Every row gives one point. The ring and each string are closed loops that go straight from each point to the next, and from the last back to the first. Before rounding, they use only three directions, however many columns there are. How many times does the string pass through the ring? Passing back the other way cancels.

Ring (8 x 4)
[[ 43 -26  16  -3]
 [ 49 -38  -1 -19]
 [ 45 -46 -25 -13]
 [ 30 -43 -40   3]
 [ 12 -31 -38  16]
 [  1 -15 -18  27]
 [ 10 -10   4  31]
 [ 31 -16  18  17]]
String (27 x 4)
[[ 22 -27 -19  18]
 [ 13 -23 -26  40]
 [ -7 -12 -25  44]
 [-17  -4 -13  26]
 [  9 -12  -7  47]
 [ 26 -23  -7  29]
 [ 14 -17  -1  11]
 [  3  -3  18  12]
 [ 24  -7  26  36]
 [ 42 -20  16  42]
 [ 36 -25   3  19]
 [ 27 -22   5  -4]
 [ 34 -21  20 -20]
 [ 51 -29  23 -18]
 [ 60 -37   8   3]
 [ 40 -33  -6   4]
 [ 29 -31  -6 -26]
 [ 47 -44 -11 -45]
 [ 58 -52 -22 -19]
 [ 52 -48 -25   2]
 [ 36 -35 -17  12]
 [ 24 -39 -32 -25]
 [ 31 -51 -55 -10]
 [ 33 -47 -51  18]
 [ 33 -36 -28  27]
 [ 20 -30 -24   9]
 [  2 -24 -28  -4]]
Times through: 4

Ring (7 x 9)
[[-10 -16 -24  25 -12  -4   7 -10  10]
 [ 13 -20 -29  42  -6  -5   3 -10   5]
 [ 19 -13 -22  20  -4   7  -2  -3   8]
 [  0   0  -4  -6   4   4 -15   5  -1]
 [-34  10  10 -34   4   1 -18   9  -2]
 [-41   4   2 -36 -10   9  -5   4  12]
 [-32  -7 -12 -15 -20  10   9  -4  21]]
String (26 x 9)
[[  0  -6 -10  31  15 -22 -19   0 -18]
 [ 39 -26 -38  47 -11   9   9 -11  15]
 [ 46 -33 -49  44 -27  26  25 -16  35]
 [  7 -16 -26  13 -17  14  10  -7  21]
 [ -4  -9 -14  29   7 -17 -12  -3 -10]
 [  4 -17 -24  60   8 -28  -8 -10 -15]
 [  3 -26 -36  41 -19   1  17 -16  18]
 [ -6 -22 -33  14 -29  16  23 -14  32]
 [-17  -8 -13   8  -5  -4  -3  -3   4]
 [-30  -1  -3  12   9 -23 -16   0 -14]
 [-37 -10 -16 -18 -28  15  17  -7  30]
 [-32 -15 -24 -38 -48  43  34 -10  57]
 [-23 -11 -18 -23 -29  26  18  -6  35]
 [-23  -1  -4   3   4 -12 -13   1  -6]
 [-41  -1  -4 -11  -6  -6  -4  -1   4]
 [-37 -10 -16 -18 -28  15  17  -7  30]
 [-29  -1  -2  13  10 -24 -18   1 -16]
 [-15 -10 -17   5 -12   3   4  -5  13]
 [ -6 -19 -28   7 -26  17  19 -11  30]
 [  8 -29 -42  30 -32  18  28 -18  35]
 [ -1 -15 -23  14 -14   8   7  -7  16]
 [ -5  -9 -14  22   3 -11  -9  -3  -5]
 [ 21 -20 -29  56   4 -15  -5  -9  -6]
 [ 47 -32 -48  52 -20  17  19 -16  26]
 [ 22 -22 -34  18 -22  23  16 -10  29]
 [ -1  -9 -16  12  -4   0  -4  -3   5]]
Times through: 4
String (27 x 9)
[[-47  14  16 -37   8  -7 -23  11  -9]
 [-44  10  12 -24   9 -13 -22   8 -11]
 [-31   4   4  -1  12 -19 -21   5 -15]
 [-18  -7 -12 -13 -15  13   4  -2  19]
 [-24  -3  -7  -6  -5  -1  -5   0   5]
 [-30  -2  -5  -1  -1 -10  -9   0  -2]
 [-35  -8 -12  -2 -14  -2   5  -6  12]
 [-25 -18 -27   2 -31  14  23 -13  33]
 [-24 -14 -20  28  -7 -15   3 -10   2]
 [-16  -9 -13  28   4 -21  -9  -5 -10]
 [-14  -5  -9  13   4 -12 -11  -1  -6]
 [  0 -17 -26  11 -19  14  12  -8  23]
 [ 15 -25 -37  37 -19   9  16 -14  21]
 [  1 -14 -22  10 -14  10   7  -6  17]
 [  0 -10 -16  26   3 -11  -9  -3  -5]
 [  7 -15 -24  13 -13  11   6  -6  17]
 [ 40 -29 -44  24 -30  35  25 -13  40]
 [ 46 -26 -41  23 -25  34  19 -10  36]
 [ 33 -14 -24  23  -2  10  -4  -2   8]
 [ 30 -14 -24   2 -14  28   5  -1  24]
 [ 17  -9 -18 -11 -15  29   4   0  24]
 [ -5  -7 -13  -6 -10  11   0  -1  14]
 [-14   1  -2   1   9 -10 -18   4  -9]
 [-26  14  16  -7  28 -26 -39  13 -32]
 [-33  16  19 -12  29 -28 -41  14 -34]
 [-23   4   2  -4  10 -12 -20   5 -11]
 [-32   9   9  -9  16 -20 -27   8 -20]]
Times through: 0

Ring (9 x 14)
[[ -3  13  10  -2 -14  12  -7  13   8   6   3 -16   3  -9]
 [  1   9   7   2  12   0  -7   1  -2  -1   0  -2   6  -6]
 [  5   6   3   8  36 -14 -10 -10 -10  -8  -4  10   9  -2]
 [  6   5   1  11  40 -20 -13 -11 -11 -10  -6  12   8   1]
 [  5   7  -1  11  27 -17 -14  -6  -6  -9  -7   6   6   2]
 [  1  10   0   7   1  -6 -14   6   3  -4  -5  -6   3   0]
 [ -2  14   3   3 -20   6 -13  15  12   2  -3 -18   0  -3]
 [ -5  17   8  -1 -36  16 -11  23  18   8   1 -27  -1  -7]
 [ -6  17  11  -3 -35  19  -9  22  17  10   3 -26  -1 -10]]
String (28 x 14)
[[  0  11   4   4  -4   1 -11   8   5   0  -2 -10   3  -3]
 [ -6  19  11   2 -33  11 -16  23  19   7   1 -28  -3  -9]
 [-10  24  15  -1 -59  23 -17  34  29  14   4 -41  -7 -12]
 [ -9  23  17   0 -44  18 -17  28  24  12   4 -35  -5 -14]
 [ -1  12   6   2  -9   5 -10  11   7   2  -1 -13   2  -5]
 [  2   6  -3   2   1   2  -5   4   0  -2  -4  -3   7   1]
 [ -5  16  11   0 -23  12 -11  18  13   7   2 -22   0  -9]
 [ -9  22  19  -4 -45  24 -12  28  23  14   7 -35  -4 -16]
 [ -8  20  18  -6 -43  26  -8  27  21  14   7 -32  -2 -15]
 [  0   8   2  -3  -9  11  -2   9   4   3   0  -9   6  -3]
 [  2   6   0   2   5   1  -5   3  -1  -2  -3  -2   7  -1]
 [ -1  12   9   2  -2   3 -10   8   5   2   0 -10   3  -7]
 [ -3  15  16   1  -1   6 -11   8   6   5   4 -13   2 -12]
 [  1  10  11   2  18  -1  -8  -1  -3   0   2  -1   6  -9]
 [  6   2   1   4  39 -11  -4 -12 -13  -8  -3  14  12  -1]
 [  8   0  -6   5  35 -12  -3 -11 -13 -10  -7  15  12   4]
 [  7   3   2   9  48 -19  -9 -16 -15 -10  -4  16  11   0]
 [  5   8  10  12  50 -22 -16 -14 -12  -9  -2  12   7  -5]
 [  7   5   4  14  60 -28 -15 -20 -17 -13  -6  19  10  -1]
 [ 10   0  -6  12  54 -25  -9 -19 -18 -15  -9  22  12   6]
 [  6   3  -4   7  26 -12  -8  -6  -8  -8  -7   8   9   3]
 [  2  10   5   8  16  -9 -14   0  -1  -4  -3  -2   4  -3]
 [  1  11   5   8  13  -9 -15   1   0  -4  -3  -3   4  -3]
 [  4   5  -4   6  17  -8  -8  -2  -5  -7  -6   4   8   3]
 [  6   4  -7   9  23 -15 -11  -5  -7 -10  -9   8   8   6]
 [  2  10  -1  11   8 -12 -17   3   2  -6  -7  -4   2   1]
 [  4   6  -6   6   7  -7 -10   2  -1  -6  -7   0   6   4]
 [  3   6  -4   4   4  -3  -8   3   0  -4  -6  -2   6   3]]
Times through: 2
String (25 x 14)
[[ -1  11   4   1 -12   7  -8  11   7   2  -1 -13   3  -3]
 [  1   7  -2   0  -8   7  -4   8   4   0  -3  -7   6   1]
 [ -5  15   8  -5 -38  22  -6  23  17  10   3 -26   1  -8]
 [-12  26  25  -7 -58  32 -12  35  29  19  10 -43  -6 -20]
 [ -5  17  14  -1 -22  13 -11  17  13   8   4 -22   0 -11]
 [ -1  11   6   1  -4   5  -8   8   4   2   0 -10   4  -5]
 [  3   5  -1   2   9  -1  -5   1  -2  -3  -3   0   8   0]
 [ -1  12   9   3   1   2 -11   7   4   1   0  -9   3  -7]
 [ -2  14  16   3  10   1 -12   3   2   3   4  -8   3 -12]
 [  3   9  12   5  35 -10 -10  -9  -9  -4   1   6   8  -8]
 [  8   0  -6   5  36 -12  -3 -12 -13 -10  -7  15  12   5]
 [  3   6   1   5  17  -6  -9  -2  -4  -5  -4   2   7  -1]
 [  2  11   9   9  30 -14 -16  -6  -5  -5  -2   3   5  -6]
 [  4  10  10  14  47 -25 -20 -13 -10  -9  -3  10   5  -5]
 [  9   0  -6  13  54 -27 -11 -19 -18 -16  -9  22  11   6]
 [  6   2  -6   7  27 -12  -7  -7  -9  -9  -7  10   9   5]
 [  2  10   3   7  13  -8 -13   1  -1  -4  -4  -2   5  -2]
 [  0  13   7  10  12 -11 -19   2   2  -4  -4  -5   2  -4]
 [  3   9  -1  11  15 -15 -17   0  -1  -7  -7  -1   4   2]
 [  4   5  -7   8  11 -10 -11   0  -2  -8  -8   1   6   5]
 [  3   6  -4   5   5  -4  -9   3   0  -5  -6  -2   6   3]
 [ -3  15   9   4 -12   3 -15  13  10   3  -1 -16   0  -7]
 [ -8  23  14   2 -43  14 -19  28  23  10   2 -34  -6 -11]
 [ -8  21  10  -1 -53  20 -14  31  25  11   2 -36  -5  -9]
 [  0   9  -2  -1 -20  10  -5  14   8   2  -3 -13   4   0]]
Times through: 3
